Every row gives one point. To make a cloud, some directions were put in groups of two or more. Within a group, all points are equally far from the middle, so they leave a hole (a ring in 2 directions, a hollow ball in 3). The other directions are filled evenly. Then the cloud was stretched, turned, moved and blurred a little. How many holes are there, and how many directions does each take, smallest first?

Cloud (20 x 3):
-0.029; 0.048; 0.049
-0.018; -0.006; -0.033
-0.054; 0.045; -0.005
0.062; -0.004; -0.010
-0.031; -0.002; -0.024
-0.044; 0.062; 0.032
0.014; 0.045; 0.043
-0.046; 0.006; 0.021
-0.027; -0.001; 0.036
-0.018; 0.001; -0.037
0.011; -0.029; -0.017
0.050; 0.045; -0.006
-0.015; 0.077; 0.007
-0.027; 0.022; 0.050
0.051; 0.015; -0.043
0.012; 0.012; -0.052
0.030; -0.017; 0.023
-0.010; 0.041; 0.052
0.028; -0.030; -0.015
-0.042; 0.056; 0.039
Holes: 1 (3)

Cloud (31 x 4):
-0.024; 0.033; 0.052; -0.041
0.027; 0.053; 0.008; -0.036
-0.050; 0.028; 0.031; 0.008
0.061; 0.001; 0.034; 0.006
0.045; 0.009; 0.052; 0.033
-0.024; 0.029; 0.063; 0.006
-0.009; 0.032; 0.058; 0.024
-0.041; -0.041; 0.031; -0.015
0.054; 0.040; 0.036; 0.011
0.058; 0.024; 0.044; 0.017
-0.007; -0.034; 0.045; 0.043
-0.026; -0.025; -0.001; -0.036
-0.017; 0.007; -0.020; 0.044
0.021; 0.045; 0.032; 0.030
0.018; 0.006; 0.065; -0.049
-0.019; 0.019; 0.076; -0.011
-0.049; -0.031; 0.013; 0.035
-0.001; 0.043; 0.021; 0.033
0.060; 0.014; 0.042; 0.015
0.019; 0.051; -0.007; -0.031
-0.047; -0.014; -0.003; -0.034
-0.041; 0.030; 0.028; 0.021
-0.045; -0.013; -0.005; -0.035
-0.024; 0.034; 0.049; 0.019
-0.015; -0.035; 0.053; -0.028
-0.019; 0.036; 0.045; -0.048
-0.012; 0.019; 0.075; 0.012
-0.008; -0.032; 0.052; -0.034
-0.037; 0.015; -0.009; -0.044
-0.054; 0.024; 0.024; 0.011
0.023; 0.016; 0.064; 0.035
Holes: 2 (2, 2)

Cloud (51 x 6):
0.009; -0.041; -0.045; -0.029; -0.032; 0.004
0.075; 0.019; -0.020; 0.031; -0.043; 0.005
-0.022; 0.007; 0.009; 0.035; -0.078; 0.015
0.071; -0.026; 0.034; -0.048; -0.018; -0.040
0.020; -0.070; 0.051; 0.000; -0.005; -0.009
0.084; -0.008; -0.009; -0.035; -0.053; -0.026
0.003; -0.028; 0.003; 0.023; 0.053; -0.014
0.009; 0.037; 0.035; -0.027; 0.049; -0.004
-0.009; 0.009; 0.036; -0.055; 0.022; -0.011
0.047; 0.016; -0.034; 0.010; 0.028; -0.041
0.034; 0.047; -0.010; 0.013; 0.037; -0.020
-0.050; 0.014; 0.034; 0.033; 0.022; 0.044
-0.004; -0.058; 0.054; -0.006; -0.023; 0.031
0.033; -0.054; -0.026; 0.003; -0.045; -0.025
0.002; -0.053; 0.061; 0.014; -0.016; 0.032
0.063; -0.023; 0.036; -0.020; 0.051; -0.024
0.010; 0.055; 0.024; 0.003; 0.008; 0.057
0.008; -0.040; 0.034; 0.033; 0.011; 0.047
-0.039; -0.008; -0.014; -0.007; -0.039; -0.013
0.081; -0.025; -0.019; -0.013; -0.046; -0.043
0.030; 0.071; -0.029; -0.003; -0.054; 0.010
-0.026; 0.019; 0.028; 0.060; 0.010; 0.038
0.074; -0.033; -0.011; -0.014; -0.044; -0.049
-0.014; -0.036; 0.024; 0.016; 0.054; -0.010
0.059; -0.018; 0.019; 0.015; -0.073; -0.016
0.018; 0.046; 0.007; 0.004; -0.003; 0.064
-0.015; 0.019; 0.035; -0.049; 0.007; -0.008
0.002; -0.041; 0.032; 0.009; -0.067; 0.023
-0.028; 0.034; 0.049; -0.027; 0.008; 0.022
0.030; -0.030; 0.003; -0.066; -0.036; -0.004
0.036; 0.052; -0.011; 0.009; -0.056; -0.034
0.024; -0.019; -0.026; -0.023; 0.011; 0.042
0.019; 0.046; 0.049; -0.021; -0.045; 0.010
0.057; -0.043; -0.028; 0.004; -0.041; -0.038
0.039; 0.052; -0.033; 0.011; 0.011; -0.029
0.001; 0.058; 0.013; -0.009; 0.037; 0.021
-0.025; 0.036; 0.011; -0.025; -0.052; 0.015
0.024; 0.019; 0.022; 0.037; -0.076; -0.012
-0.013; 0.030; -0.043; -0.019; 0.023; 0.015
0.062; 0.047; -0.023; 0.001; -0.045; 0.028
0.017; 0.047; -0.025; 0.004; -0.036; 0.058
0.045; 0.032; 0.069; 0.012; -0.005; 0.020
-0.030; -0.007; 0.035; -0.044; 0.037; 0.006
0.046; -0.036; 0.028; 0.033; 0.021; 0.014
-0.027; -0.045; 0.032; -0.030; 0.043; 0.010
-0.005; 0.008; 0.041; 0.037; -0.058; -0.006
0.065; -0.011; -0.040; -0.012; -0.019; -0.060
0.004; 0.018; -0.021; -0.055; -0.027; -0.026
0.072; 0.025; 0.015; 0.014; 0.001; 0.026
0.065; -0.007; 0.064; -0.009; -0.032; -0.005
-0.005; -0.066; 0.016; -0.030; -0.026; -0.006
Holes: 3 (2, 2, 2)

Cloud (87 x 8):
0.023; 0.001; 0.012; -0.064; 0.065; -0.007; 0.044; -0.001
0.015; 0.039; 0.032; -0.021; 0.047; 0.035; -0.039; 0.004
0.050; -0.017; 0.050; -0.020; -0.010; 0.001; -0.035; -0.003
0.016; -0.015; -0.038; -0.028; -0.071; -0.007; 0.037; -0.012
-0.021; -0.012; -0.004; 0.012; -0.055; -0.052; -0.026; -0.046
-0.055; 0.002; 0.016; 0.035; -0.042; -0.054; -0.065; 0.015
-0.021; 0.026; 0.008; -0.031; -0.023; 0.070; 0.020; -0.030
-0.028; -0.017; -0.035; -0.052; 0.005; 0.024; 0.071; -0.002
-0.045; 0.004; 0.021; 0.056; -0.029; -0.031; -0.055; -0.014
-0.057; -0.004; -0.018; -0.009; -0.052; 0.040; -0.023; -0.032
0.004; -0.017; 0.019; -0.052; -0.061; -0.027; -0.002; -0.043
0.014; 0.022; 0.002; -0.068; -0.004; -0.029; -0.006; 0.011
0.063; 0.040; 0.039; 0.010; -0.003; 0.008; -0.022; -0.019
0.014; 0.080; 0.009; -0.005; 0.007; 0.005; -0.011; -0.069
0.000; -0.014; 0.028; 0.051; -0.048; -0.038; -0.018; -0.036
-0.040; 0.022; 0.020; -0.076; -0.017; -0.031; 0.006; 0.022
-0.030; 0.010; -0.069; 0.000; 0.019; -0.020; -0.035; -0.057
-0.031; -0.017; -0.010; -0.007; -0.017; -0.060; 0.064; 0.058
0.004; 0.041; 0.042; 0.000; -0.013; -0.023; -0.030; -0.070
-0.048; -0.082; -0.024; -0.027; -0.031; -0.016; -0.008; 0.013
-0.044; -0.016; -0.020; -0.016; -0.063; -0.016; 0.080; 0.005
-0.050; 0.006; 0.024; 0.033; 0.003; 0.022; 0.011; 0.043
-0.056; 0.071; 0.013; -0.048; -0.012; -0.017; -0.033; -0.035
0.057; -0.026; -0.048; 0.071; 0.026; -0.041; -0.024; 0.026
-0.034; 0.016; 0.006; 0.053; -0.001; 0.018; -0.066; 0.030
0.064; 0.051; -0.005; 0.034; -0.022; -0.010; -0.011; -0.002
-0.055; -0.010; -0.012; 0.079; -0.023; -0.009; 0.010; -0.001
0.017; -0.042; -0.037; 0.044; 0.005; -0.020; -0.018; 0.077
0.015; -0.008; 0.027; 0.027; 0.053; -0.025; -0.011; -0.040
0.002; -0.009; 0.001; 0.004; -0.025; 0.033; -0.035; 0.050
-0.036; 0.053; -0.054; 0.013; -0.044; 0.001; -0.004; -0.005
-0.073; -0.015; 0.012; -0.011; -0.007; 0.026; 0.004; -0.041
0.009; -0.027; 0.002; -0.097; -0.033; 0.005; 0.025; -0.025
0.041; 0.023; -0.025; -0.018; 0.047; 0.033; 0.025; -0.014
-0.023; 0.055; -0.013; -0.033; 0.013; -0.039; 0.000; -0.074
-0.026; 0.015; -0.048; 0.059; -0.001; 0.013; 0.018; -0.020
-0.010; -0.058; -0.021; 0.022; -0.067; -0.078; -0.006; -0.007
0.042; 0.000; 0.012; 0.004; -0.080; 0.000; 0.025; 0.023
-0.052; -0.054; -0.033; -0.032; -0.017; 0.052; 0.011; -0.018
0.010; -0.042; 0.014; 0.058; 0.020; 0.009; -0.035; 0.031
0.037; -0.086; -0.021; -0.012; -0.010; -0.009; -0.006; 0.026
0.008; -0.074; -0.023; -0.071; -0.019; 0.023; -0.002; 0.001
0.007; 0.054; 0.021; 0.078; -0.013; -0.005; 0.011; -0.025
0.027; -0.029; -0.031; -0.035; 0.006; -0.051; 0.013; -0.038
0.044; -0.023; 0.042; -0.063; -0.009; -0.032; 0.023; -0.014
-0.018; 0.003; 0.025; 0.037; -0.041; -0.050; -0.080; 0.005
-0.034; -0.043; 0.009; -0.047; 0.034; -0.013; 0.026; 0.026
0.068; -0.004; 0.035; -0.002; 0.002; -0.027; -0.045; -0.029
-0.046; -0.038; -0.003; -0.042; -0.043; 0.024; 0.042; -0.011
0.002; 0.016; -0.005; -0.037; -0.034; -0.073; -0.019; -0.005
0.050; 0.036; 0.021; 0.056; 0.005; 0.007; -0.028; 0.005
-0.041; 0.027; 0.011; 0.014; 0.054; 0.003; -0.054; 0.012
0.028; 0.018; 0.006; 0.046; -0.007; 0.013; 0.052; -0.031
0.000; -0.026; 0.030; -0.025; 0.072; -0.016; 0.030; -0.011
-0.055; 0.005; 0.047; 0.020; -0.032; 0.006; -0.021; 0.025
-0.074; 0.017; -0.013; -0.016; -0.025; 0.056; -0.035; -0.016
0.012; -0.015; 0.031; -0.054; -0.032; 0.040; 0.034; -0.004
-0.031; 0.004; 0.012; 0.048; 0.045; -0.044; 0.008; -0.011
0.048; 0.036; -0.007; 0.059; -0.064; -0.006; -0.031; -0.012
-0.027; 0.031; -0.022; -0.054; 0.031; 0.037; 0.061; 0.008
-0.018; 0.021; -0.049; -0.028; 0.054; -0.013; -0.003; 0.007
0.054; 0.037; 0.001; -0.012; 0.016; -0.014; -0.038; 0.002
-0.011; -0.009; -0.034; 0.024; -0.025; -0.004; 0.074; 0.046
-0.004; 0.044; 0.065; -0.041; 0.009; 0.011; -0.021; 0.013
0.060; -0.034; -0.020; 0.021; 0.054; 0.015; -0.020; -0.015
0.040; -0.036; 0.000; -0.048; -0.024; 0.026; 0.002; 0.013
0.028; -0.036; -0.013; -0.009; 0.057; -0.033; 0.006; -0.012
0.008; 0.037; 0.030; -0.015; 0.045; -0.016; -0.002; 0.030
0.054; 0.018; -0.025; -0.004; 0.002; -0.015; 0.060; -0.019
-0.031; -0.052; 0.004; -0.056; -0.054; 0.012; 0.002; -0.001
0.049; -0.041; 0.002; 0.001; 0.009; -0.020; 0.032; -0.035
-0.005; 0.046; 0.078; 0.029; -0.007; -0.003; -0.006; -0.033
0.018; 0.031; -0.030; 0.074; -0.006; 0.007; -0.067; 0.031
-0.007; -0.001; 0.036; 0.009; -0.021; 0.004; -0.082; -0.022
-0.015; 0.017; -0.052; -0.002; 0.001; -0.026; -0.056; 0.038
-0.031; 0.011; 0.019; 0.018; 0.053; -0.060; 0.012; 0.007
0.011; 0.035; -0.027; 0.034; 0.010; -0.065; 0.058; -0.020
-0.043; 0.010; -0.052; -0.031; -0.037; 0.033; 0.000; 0.026
-0.009; 0.064; 0.032; -0.046; 0.008; -0.052; -0.028; -0.036
-0.014; 0.005; -0.056; 0.021; -0.040; 0.041; 0.016; 0.017
-0.072; -0.058; -0.080; 0.009; -0.063; -0.032; -0.019; 0.042
-0.031; -0.070; -0.043; -0.012; -0.024; -0.017; -0.013; 0.063
-0.028; 0.064; -0.008; -0.019; 0.057; 0.012; -0.039; -0.007
-0.042; -0.007; 0.007; -0.043; -0.014; 0.067; -0.029; 0.015
0.031; -0.020; 0.020; -0.015; -0.022; -0.014; -0.050; 0.038
0.005; -0.005; -0.026; 0.052; 0.009; -0.008; 0.063; -0.005
-0.022; 0.043; -0.031; -0.032; -0.056; -0.016; 0.035; -0.041
Holes: 1 (6)
